Every row gives one point. Each copy is the shape, with its points in the same order, stretched, turned, moved and blurred by noise. Some copies are also mirrored. Which?

Shape, 8 rows:
[[-0.32  0.79]
 [-0.25  0.64]
 [ 0.91  0.27]
 [-0.48  0.50]
 [ 0.17 -0.41]
 [ 0.74  0.03]
 [-0.24 -0.16]
 [ 0.08 -0.21]]
Copy 1, 8 rows:
[[-0.06 -0.64]
 [-0.10 -0.56]
 [-0.79  0.08]
 [ 0.10 -0.50]
 [-0.15  0.38]
 [-0.63  0.17]
 [ 0.06  0.10]
 [-0.18  0.17]]
Copy 1 is: only turned
Copy 2 (8 x 2):
[[ 0.71  0.12]
 [ 0.54  0.20]
 [-0.09 -1.15]
 [ 0.51  0.51]
 [-0.26  0.06]
 [-0.17 -0.87]
 [-0.03  0.43]
 [-0.12  0.10]]
Copy 2 is: only turned
Copy 3:
[[-0.92 -0.11]
 [-0.68 -0.05]
 [-0.03  0.61]
 [-0.61 -0.17]
 [ 0.17 -0.07]
 [ 0.11  0.50]
 [-0.11 -0.31]
 [ 0.00 -0.23]]
Copy 3 is: only turned

Shape:
[[ 0.38  0.04]
 [ 0.69 -0.77]
 [-0.23 -0.16]
 [-0.20  0.19]
 [ 0.15  0.20]
 [ 0.07  0.39]
 [ 0.08 -1.07]]
Copy 1:
[[-0.45  0.12]
 [ 0.17  0.56]
 [ 0.39 -0.14]
 [-0.07 -0.25]
 [-0.45 -0.03]
 [-0.59 -0.17]
 [ 1.12  0.33]]
Copy 1 is: only turned
Copy 2 (7 x 2):
[[-0.26  0.35]
 [ 0.37  0.83]
 [ 0.12  0.02]
 [-0.23 -0.14]
 [-0.28  0.11]
 [-0.46 -0.02]
 [ 0.86  0.54]]
Copy 2 is: only turned

Shape:
[[-1.12  0.89 -0.05]
 [ 0.14 -0.05  0.13]
 [ 0.25 -0.17 -0.53]
 [ 0.01  0.22  0.03]
 [-0.13 -0.32 -0.51]
 [-0.17 -0.19 -0.05]
 [ 0.26  0.03  0.22]]
Copy 1, 7 rows:
[[ 0.54 -1.05 -0.15]
 [ 0.15 -0.04  0.01]
 [-0.26 -0.30  0.31]
 [ 0.27 -0.14  0.20]
 [-0.26 -0.51  0.10]
 [-0.02 -0.19 -0.13]
 [ 0.31  0.18  0.20]]
Copy 1 is: only turned
Copy 2 (7 x 3):
[[ 0.17 -0.70 -1.21]
 [-0.16 -0.08  0.09]
 [ 0.55  0.42  0.17]
 [ 0.10 -0.20 -0.20]
 [ 0.28  0.66  0.02]
 [-0.19  0.15 -0.01]
 [-0.13 -0.15  0.17]]
Copy 2 is: mirrored
Copy 3:
[[ 1.38  0.82  1.39]
 [-0.17  0.11 -0.21]
 [ 0.56 -0.48 -0.69]
 [ 0.26  0.38 -0.02]
 [ 0.57 -0.74 -0.17]
 [ 0.06 -0.24  0.22]
 [-0.20  0.38 -0.24]]
Copy 3 is: mirrored

Shape:
[[ 0.82  0.68  0.36  0.05]
 [ 0.05  0.21 -0.62  0.04]
 [-0.63 -0.63  0.04  0.03]
 [-0.16  0.37 -0.45  0.15]
 [ 0.80 -0.29  0.40 -0.55]
 [ 0.96 -0.02  0.22  0.20]
 [-0.64 -0.36 -0.48  0.06]
 [ 0.23 -0.83  0.68 -0.03]
 [-0.30  0.48 -0.35  0.10]]
Copy 1 (9 x 4):
[[-0.61  0.49  0.50 -0.32]
 [-0.15  0.26 -0.48 -0.13]
 [ 0.69 -0.54 -0.19 -0.18]
 [-0.29  0.04 -0.51 -0.24]
 [ 0.26  0.46  0.73  0.20]
 [ 0.21  0.74  0.48 -0.57]
 [ 0.44 -0.35 -0.70 -0.12]
 [ 0.96 -0.07  0.63 -0.29]
 [-0.39 -0.11 -0.43 -0.17]]
Copy 1 is: mirrored
Copy 2:
[[-0.15  1.08  0.30 -0.01]
 [ 0.44  0.10 -0.29 -0.03]
 [ 0.51 -0.59  0.49 -0.08]
 [ 0.52  0.15 -0.11  0.19]
 [-0.39  0.50  0.43 -0.62]
 [ 0.17  0.92  0.51 -0.48]
 [ 0.58 -0.59 -0.05  0.03]
 [ 0.10  0.07  0.90 -0.50]
 [ 0.36  0.07 -0.12  0.41]]
Copy 2 is: only turned
Copy 3 (9 x 4):
[[-0.56  0.48 -0.31  0.58]
 [-0.30 -0.25  0.19 -0.29]
 [ 0.73  0.07 -0.49 -0.34]
 [-0.29 -0.05 -0.02 -0.36]
 [ 0.32  0.19 -0.02  0.83]
 [-0.22  0.03 -0.46  0.64]
 [ 0.35 -0.23 -0.18 -0.61]
 [ 0.80  0.21 -0.85  0.46]
 [-0.31  0.14 -0.02 -0.48]]
Copy 3 is: mirrored
Copy 4 (9 x 4):
[[ 0.60 -0.29  0.28  0.72]
 [ 0.29 -0.42 -0.61  0.20]
 [-0.11  0.31 -0.26 -0.05]
 [ 0.11 -0.30 -0.47  0.52]
 [ 0.89  0.12  0.27 -0.44]
 [ 0.42 -0.57  0.14 -0.06]
 [-0.11  0.05 -0.68 -0.07]
 [ 0.22  0.23  0.28 -0.33]
 [ 0.18 -0.08 -0.38  0.78]]
Copy 4 is: only turned

Shape, 10 rows:
[[-0.35 -0.24  0.30  0.80]
 [-0.47  0.06  0.30 -0.01]
 [-0.33 -0.28 -0.03  0.23]
 [ 1.21 -0.17 -0.05  0.42]
 [-0.41 -0.10  0.36 -0.10]
 [-0.31  0.18  0.10 -0.14]
 [ 0.27  0.24 -0.08  0.38]
 [ 0.07  0.24 -0.25  0.68]
 [-0.13 -0.74  0.32 -0.31]
 [ 0.01  0.04 -0.09 -0.21]]
Copy 1, 10 rows:
[[ 0.05  0.22  0.05 -0.40]
 [-0.57  0.11  0.25 -0.30]
 [-0.02 -0.27  0.13 -0.14]
 [ 0.83  0.75 -1.30  0.91]
 [-0.63 -0.14  0.11 -0.27]
 [-0.46  0.19  0.28 -0.11]
 [ 0.37  0.74 -0.20  0.26]
 [ 0.63  0.90  0.15 -0.02]
 [-0.47 -0.91 -0.54  0.13]
 [-0.10  0.04  0.01  0.36]]
Copy 1 is: only turned
Copy 2:
[[ 0.15  0.52  0.70  0.50]
 [ 0.35 -0.30  0.13  0.28]
 [ 0.51  0.20  0.26 -0.07]
 [-1.09  1.09  0.12 -0.45]
 [ 0.42 -0.37  0.27  0.04]
 [ 0.28 -0.27 -0.10  0.17]
 [-0.45  0.54 -0.06  0.28]
 [-0.30  0.80 -0.05  0.56]
 [ 0.70 -0.29  0.57 -0.92]
 [ 0.17 -0.04 -0.21 -0.24]]
Copy 2 is: only turned

Shape, 10 rows:
[[-0.05 -0.49  0.14 -0.02  0.19 -0.23]
 [ 0.37 -0.66  0.40  0.44 -0.47 -0.30]
 [ 0.82  0.06  0.50 -0.19 -0.42 -0.02]
 [-0.24 -0.04  0.40  0.19  0.71  0.06]
 [ 0.13  0.47 -0.62 -0.09  0.46 -0.76]
 [ 0.82 -0.56 -0.27  0.10  0.22  0.38]
 [ 0.02  0.30 -0.78 -0.11 -0.05  0.23]
 [-0.24 -0.60  0.01 -0.18 -0.43  0.01]
 [ 0.56 -0.04 -0.16 -0.45  0.67 -0.15]
 [ 0.51 -0.40 -0.03  0.44  0.21 -0.54]]
Copy 1, 10 rows:
[[-0.14 -0.36  0.02  0.62 -0.22  0.09]
 [-0.27  0.01  0.12  0.98  0.19  0.50]
 [-0.59  0.45  0.69  0.11  0.36  0.19]
 [ 0.37 -0.22 -0.19  0.32 -0.18 -0.31]
 [-0.58 -0.15 -0.97 -0.03 -0.25 -0.21]
 [-0.43 -0.80  0.06  0.57  0.58 -0.02]
 [-0.30 -0.76 -0.64 -0.25  0.20  0.33]
 [-0.23 -0.50  0.15  0.49 -0.26  0.61]
 [-0.55 -0.39  0.07  0.13 -0.05 -0.58]
 [-0.45 -0.17 -0.44  0.85  0.13 -0.04]]
Copy 1 is: mirrored
Copy 2:
[[ 0.31  0.04  0.28 -0.26  0.08  0.24]
 [ 0.89  0.27  0.43 -0.29  0.08 -0.52]
 [ 0.64  0.69 -0.25  0.77 -0.04 -0.71]
 [ 0.54 -0.59  0.04  0.11 -0.11  0.64]
 [-0.43  1.07 -0.34  0.39 -0.81  0.29]
 [ 0.28  0.48 -1.20 -0.59  0.21 -0.07]
 [-1.01  0.20 -0.76  0.23 -0.32 -0.45]
 [-0.04 -0.16  0.51 -0.21  0.28 -0.44]
 [ 0.23  0.66 -0.82  0.21  0.03  0.43]
 [ 0.77  0.78 -0.12 -0.49 -0.50  0.14]]
Copy 2 is: mirrored
Copy 3:
[[-0.29  0.08 -0.29  0.07  0.16  0.28]
 [ 0.04  0.20  0.71 -0.09  0.74 -0.04]
 [ 0.49 -0.51  0.31  0.45  0.77 -0.42]
 [ 0.26  0.23 -0.55  0.14 -0.58  0.53]
 [-0.05  0.51 -1.13  0.19 -0.06 -0.57]
 [ 0.32  0.08 -0.46 -0.20  1.32  0.53]
 [ 0.08 -0.19 -0.85 -0.45  0.39 -0.37]
 [-0.58 -0.28  0.09 -0.20  0.44 -0.23]
 [ 0.12  0.09 -0.97  0.52  0.59  0.36]
 [ 0.18  0.51 -0.12  0.04  0.62  0.12]]
Copy 3 is: mirrored
Copy 4:
[[ 0.30 -0.07 -0.38  0.18  0.10  0.21]
 [ 0.01  0.33 -0.06 -0.18 -0.23  0.84]
 [-0.05 -0.24  0.47 -0.16 -0.46  0.41]
 [ 0.68 -0.13 -0.25  0.77 -0.30 -0.38]
 [ 1.07  0.07  0.42 -0.08  0.49 -0.15]
 [-0.04 -0.09 -0.17 -0.59 -0.21 -0.16]
 [-0.04 -0.05  0.30 -0.38  0.62 -0.46]
 [-0.35 -0.08 -0.33 -0.12  0.42  0.39]
 [ 0.77 -0.45 -0.11 -0.03 -0.13 -0.20]
 [ 0.73  0.34  0.05 -0.15 -0.13  0.40]]
Copy 4 is: mirrored
